Each wall is flat, endless, passes through zero and stands at right angles to its row. A trip goes straight from one point to another. List the walls that it crosses, first one first.
(in the rows, 128 means zero)

Walls:
(1): [111 119 149]
(2): [110 115  44]
(3): [125 142  91]
(4): [122 107  87]
(5): [160 149 165]
(6): [ 88 139  98]
(7): [147 134 138]
Trips:
[153 167  86] to [143 118  84] => 5, 7
[152 149 139] to [168 166 144] => none
[134 134 162] to [111 163 166] => none

Walls:
(1): [163 128 115 135 158  98 109 119 107 150  89]
(2): [ 80 137  52  88  70 134 163 144 113 125 119]
(3): [124 123 133 160 117 137 156 106 104  90 136]
(4): [146 140 132 126 164 128 160 131 191 118 148]
(5): [168 177 108 149 121 116 177 145 157 141 112]
(6): [133 144  84  76 112 120 171  92  84 105 158]
Trips:
[131 193 140  81 158 139  95 107 170 125 156] to [103 174 143 114  92 103 102 191 138 138 123] => 6, 2, 4
[130 108 116  78 122 101  94  30 160 167 111] to [126 146 188 126 145 128 148 121 125 130 120] => 4, 6, 3, 5, 1
[167 135 162  79 146 109  71 135 104 114 116] to [173 120 111 127 114  96  39 158 116 102  83] => none
[142 121 121 144  62  90 128 125 158 176  62] to [147  93 118 106 116  78 115 148 161 155 107] => 4
[ 87 136 115 123 200 188 138 174  73 107 148] to [182 136 102  87  93 151 118 130 135 114 109] => 3, 5, 1
[126 101 109  92 121 192  89 118  90 110 159] to [163 160  89 102 126 149 106 137 137 126 110] => 3, 1, 5, 4

Walls:
(1): [136 175  80 111 122 130 141 128 111  85 102 124  91  67 142  82 146 151
 145  81  73 188 147 144]
(2): [ 61 107  94 147 164 120 153 137 175 104 105 167 148 113 132 155 119 107
 124 116 150 116 126 147]
(3): [155 111 101 121 141  73 170  78 172  94 166 120 155 145 117 119  74 156
 126 134 112 139  92 100]
(4): [127 132 167 107 137 192 141 125  73 200 120 151 168 166  95 191 125 148
 107 176 103 111  90 148]
(5): [156 112 124 134  93 117  78 147  92 121 132 100 101 160  21 111 161  68
 147  66 119 107 121  90]
Trips:
[192 100  78 111 129 107 117  99 147  70 133 160  76  95 123 130  95 116
 131 112 111  77 100 171] to [118 161 154 129 134 120 123 156 162 158 175 123 106  83 121  88 146 117
 137  87 136 138  82 135] => 2, 3
[108 104 114 129 112 166 130 155 115 218  82 130 131 101  85 180 168  80
 197  97 125 111  91  78] to [108 116 124 128 109 131 183 102 110 138 144 112  88 115 141 142 124 110
 121  51 100  96 229 189] => 1, 4
[115 154 100 112 182 137  86 117 108 158 101 109 123  60 137 173  87  81
 121 137 103 114 137 104] to [ 97 117 126 119 114 103 140  27 136 105 112  63  97 133  67 100 139 114
  85 105  89 129 137  66] => 5, 4, 3, 2
[102 124 102  88  98 139  87 102 122 164  66 133 147  93 150 172 152 118
 187 145 143 123 174  89] to [120 189 134 139 122 155 167 140 145 171 156 142  80 123 166 155 172 107
 115 138  77 121 144 146] => 2
[155 104 158  94 117 110  92 121 143 162 155 177 133  96 114 120 133 141
 131 129 151 170 140  66] to [118 119  95 154 148 123 158 170 101 115 142 131 166  79 148 133 159  75
 150 158 112 126 109 112] => 2, 3, 1, 5
[111 144 120 165 143 170 122 135 156 156  77 144 106 148 137  96 122 111
  94 110  97 192  71 107] to [110  74 127 120  86 118 147 131 128  90 185 163 117  76 184 100 143 138
 139 106 132 152 121 157] => 4, 3
[141 175 177 143 102  93 162 109  69 175 149 168 178 113 139  89 104 182
 100 132 158 115 157 147] to [113 139 150 162 112 179 116 127 155 132 168 139 124 130  94 122  97  99
  97 141 134 137 120 159] => 3, 2, 5

Walls:
(1): [ 97 131 128 163 116 148 115  65 165 140 148 148 133  54  96 178 131 124
 228 104  91 117 120 107 142 152 157  89 109  88 135 120 173  90 122 108
 152  56 148  57 124 169 117 183 123 188  89 110]
(2): [132 118 167 160 128  95 184 153  96 144 122  87 119 118 125 116  99 148
 179 107 164 107  96 150 205 186  90 130 158 118 126 202 169 164 166 124
  98 102 128 124 139 102 127 124 143 145 132 123]
(3): [152 161 152 158 158 178 158 149 150 100 146 117  65 184 178 121 128  74
  99 130  65 199 191 119  32 103  98 113 106 132  59 174 135  75 130  99
 137 147  81  98 163 119 136 150  76 161  96  91]
(4): [151 207 136 114 114 203 115 146 134  87 184 149  87  80 144 126 120 129
  96 143 129  65 176  80 159 165 126 103  66 175 103  81 180 135  42 155
 179 116 109 130 116 130 111 177  92 121 103 122]
(5): [181 129 172 106 184  98 102  94 169 126 171 172 100 103  98 132 107 103
 176 123  73  96 116  80 148 166 174 179 124 148 103 145 106  92 158 115
 134 116 178 108 152 144 157 138 116  89  84 103]
(6): [ 71  97 124  86 131 110 134 181  93 100  75 122 164 117  93 110 119 145
 146 129 127  76 151 158 131 155 107 177 119 196 115 136 168 144 132 143
 169 185 159 115 146 137 177 125 105 138 138 109]
(7): [104 136 101 170 121 149 107 114 176 149 138 192 144 102 145 107 158 166
 132 153  58 220 117  75  92 180 123 150  89  96 138 109 106 165 141 114
 165  83  96 124 126 112 113 140 157 143 118 120]
(8): [ 74 163 144 123 130 229  71  78  91 114 113 108  59 135 134 121  80 136
 112 147 128 113 119 118 132 134  68 125 139 123 157 161 131 109 109 154
 148 177 114 147 116 110 139  56 109 132 195 108]
Trips:
[168 117  94 112 143 156 145 135  83  97 112 142 156 102 119 123 138 145
 150 127  84 119 113 158 121 127 117 134 176 105  81 100 101 151 131  84
  59 121 131 114 137 105 189 145 139  96 154 176] to [ 97 158 102 125  77 150 134 143 102  67  97 188 124 106 122 122 108 121
 130  68 155 172 107 134 112 156 142 137 198 128 145 125 153 118 111 200
 174  86 126  97 115  84 132 138 123 132 167 145] => 5, 7, 8, 1, 4
[137 132  51 179 128 126 149  80  78 104 123 146 114 134 145 116 134 144
 182 142 145 111 141  89 116 133 100 140  97 142 146 103 168 148  96 161
 104 107 153 117  80 122 107 125 134 167 138 119] to [149  75 140 114 108 157 122 164 102 142  89  86  72 132 198  96 154  97
 131 144 192  99 113 122 186 139  92 164 103 142  87 134  91  81 133 155
 134 168 130 151 127 117  99 163 128  45 198 160] => 6, 7, 1
